Each point is reached from the start by the listed moves, each made once or not at all, plus a little noise. Is the number of moves made odd or even? Then give how often each move was made.

Moves:
(1): |  0.073 | -0.055 | -0.004 |
(2): | 0.035 | 0.044 | 0.046 |
(3): | -0.022 | -0.032 |  0.044 |
Start: |  0.006 | -0.010 | -0.047 |
Points:
| -0.015 | -0.039 | -0.004 | -> odd (0, 0, 1)
|  0.005 | -0.015 | -0.055 | -> even (0, 0, 0)
| 0.040 | 0.034 | 0.001 | -> odd (0, 1, 0)

Moves:
(1): |  0.038 |  0.002 |  0.017 | -0.009 | -0.007 | -0.006 | -0.001 | -0.005 | -0.024 |  0.007 |  0.006 |
(2): | -0.009 |  0.014 |  0.010 |  0.030 |  0.017 | -0.007 | -0.016 | -0.018 | -0.014 |  0.009 |  0.019 |
(3): | -0.012 | -0.010 |  0.043 |  0.013 | -0.006 | -0.014 |  0.010 | -0.012 |  0.025 | -0.008 | -0.003 |
(4): |  0.005 | -0.034 | -0.018 |  0.040 | -0.026 |  0.023 | -0.009 |  0.010 | -0.002 | -0.025 | -0.004 |
(5): |  0.018 | -0.016 |  0.026 |  0.018 |  0.054 | -0.016 | -0.009 | -0.002 | -0.009 | -0.008 | -0.034 |
(6): |  0.010 | -0.007 | -0.006 | -0.014 | -0.003 |  0.035 |  0.021 | -0.029 |  0.043 |  0.011 |  0.014 |
(7): |  0.001 | -0.002 | -0.023 |  0.033 |  0.006 | -0.031 |  0.054 | -0.006 | -0.018 | -0.002 | -0.007 |
(8): | -0.003 |  0.019 | -0.014 |  0.029 |  0.010 |  0.004 |  0.025 |  0.059 |  0.014 |  0.019 |  0.003 |
(9): |  0.019 |  0.031 | -0.003 | -0.001 |  0.011 | -0.019 | -0.011 |  0.009 |  0.023 | -0.024 | -0.001 |
(10): |  0.014 |  0.007 | -0.004 |  0.011 |  0.007 | -0.035 | -0.015 | -0.021 | -0.004 |  0.048 | -0.014 |
(11): | -0.015 | -0.026 | -0.014 |  0.001 |  0.013 | -0.021 | -0.007 |  0.012 |  0.011 |  0.010 |  0.029 |
Start: | -0.037 | -0.004 | -0.001 | -0.015 |  0.023 | -0.007 |  0.002 |  0.003 | -0.037 |  0.005 |  0.029 |
Points:
| -0.027 | -0.056 | -0.046 |  0.120 |  0.096 | -0.018 |  0.057 |  0.027 | -0.016 |  0.027 |  0.052 | -> odd (0, 1, 0, 1, 1, 1, 1, 1, 0, 0, 1)
|  0.007 | -0.101 |  0.027 |  0.066 |  0.058 | -0.031 |  0.061 | -0.029 | -0.019 | -0.005 |  0.027 | -> odd (1, 0, 1, 1, 1, 1, 1, 0, 0, 0, 1)
| -0.004 |  0.032 | -0.026 |  0.069 |  0.070 | -0.090 |  0.050 |  0.050 | -0.046 |  0.024 |  0.083 | -> even (1, 1, 0, 0, 0, 0, 1, 1, 1, 0, 1)
|  0.003 | -0.017 |  0.005 |  0.130 |  0.079 | -0.086 |  0.042 |  0.038 | -0.005 |  0.005 | -0.029 | -> odd (0, 0, 1, 1, 1, 0, 1, 1, 1, 1, 0)
| -0.029 |  0.003 |  0.026 |  0.112 |  0.122 | -0.122 |  0.043 |  0.047 | -0.003 |  0.002 |  0.029 | -> odd (0, 1, 1, 0, 1, 0, 1, 1, 1, 0, 1)
|  0.006 |  0.006 |  0.041 |  0.013 |  0.057 | -0.073 | -0.015 | -0.064 |  0.021 |  0.060 |  0.081 | -> odd (1, 1, 1, 0, 0, 1, 0, 0, 1, 1, 1)
|  0.011 |  0.010 | -0.056 |  0.047 |  0.032 |  0.003 |  0.010 |  0.034 |  0.036 |  0.032 |  0.026 | -> odd (0, 0, 0, 1, 0, 1, 0, 1, 1, 1, 0)
